Every row gives one point. Examples show where two turns around zero, p and q, send a point. Where does a point land after both, in the order given? Backwards means that the second turn is done in reverse. Each puzzle has new turns, and all numbers are rounded.

Turn p:
[21 -9  2] -> [ 7 19 11]
[ -3 -35  39] -> [ 46 -12  21]
[10 53 -6] -> [-53  -3  13]
[  5  27 -16] -> [-31   5  -4]
[-34 -35 -18] -> [ 30 -10 -41]
Turn q:
[-43  31  29] -> [10 59 11]
[  8 -32 -23] -> [-24 -31   7]
[ 17  39 -19] -> [  8   6 -46]
[-8 34 10] -> [ 15  29 -16]
[ 14 -32  13] -> [  7 -27  25]
[ 12 -39  -9] -> [-14 -35  18]
Where do these land?
q, then p: [-24   7  30] -> [-22  -8  31]
q, then p: [  3  18 -32] -> [-10   2 -35]
q, then p backwards: [-6 25 10] -> [ 12 -21 -14]
p, then q: [ 10 -73  -4] -> [ 34 -35 -55]
p, then q: [18 23 -3] -> [ 1 28  9]

Turn p:
[-11 -11  12 -36] -> [ 24  21  -8 -25]
[20  8 -7 -6] -> [-12   6 -18   6]
[ 18 -46 -61  36] -> [ 28 -45 -21  65]
[20 27 31 31] -> [-44  15  26  13]
[-26  34  15  -9] -> [-18  -3  13 -40]
[-20 -12   9 -17] -> [ 22   6   6 -18]
Turn q:
[ -2  -9 -49  -6] -> [ 41  -5  21 -19]
[ 13  22  33 -18] -> [-27  31  -7  18]
[22 -9 11 -1] -> [-21   3  14  -5]
[ 23 -23  25 -20] -> [-35  16   7 -23]
[-20  18  23  52] -> [-12 -40 -23  41]
[ 24  22 -32  18] -> [21 -6 37 24]
[-61 -21 -11 -24] -> [ 33  -1 -50 -35]
Where do these land?
q, then p: [-20 -13 -17 -12] -> [  0  12 -29   3]
p, then q: [ 1 26 46 19] -> [-11  14 -49  20]
p, then q: [ 22  29 -39 -22] -> [ 51 -10   5 -24]
p, then q: [-17  28  -8   6] -> [  2   5 -19 -28]
p, then q backwards: [ 30 -32  38  13] -> [ 26  49  -6 -20]
p, then q: [ 35  -5 -29  13] -> [ 21 -42   8   3]
q, then p: [-51 -33   8 -17] -> [ 21 -14 -58  -5]

Turn p:
[-6 65 10  7] -> [ 28   8 -48 -35]
[  7 -23  12 -11] -> [-19  13  15  10]
[-28 -32  31  15] -> [-51 -18   6 -10]
[33 -3 -4 20] -> [  4   1 -17  35]
[ -6  -8 -49 -31] -> [37 -4 45  1]
Turn q:
[-20 -21  20 -18] -> [ -7 -18  15  31]
[ -8 -50  22   6] -> [-37  -5  -4  40]
[-14  31   3  11] -> [ 10 -23  -3 -26]
[-17  31  17   0] -> [  8 -30  13 -20]
[ -7 -10 -61   5] -> [ 34  23 -45  12]
[65 19 -1 -4] -> [ -9  51  23 -37]
Where do these land?
p, then q: [ 11 -22  18  -8] -> [  2 -29  -6 -10]
p, then q: [-75  52  15   7] -> [47 34 40 60]
p, then q: [-28  -2 -26 -15] -> [-20   8  32  14]
p, then q: [ 38 -13 -50  -8] -> [-51  15  -7 -36]
p, then q: [25 11 26 -7] -> [ 26  -6 -12 -25]
q, then p: [ 7 -8  9 20] -> [  4 -12  12 -17]
p, then q backwards: [ 22 -19   8  11] -> [ -3 -32   4  -2]
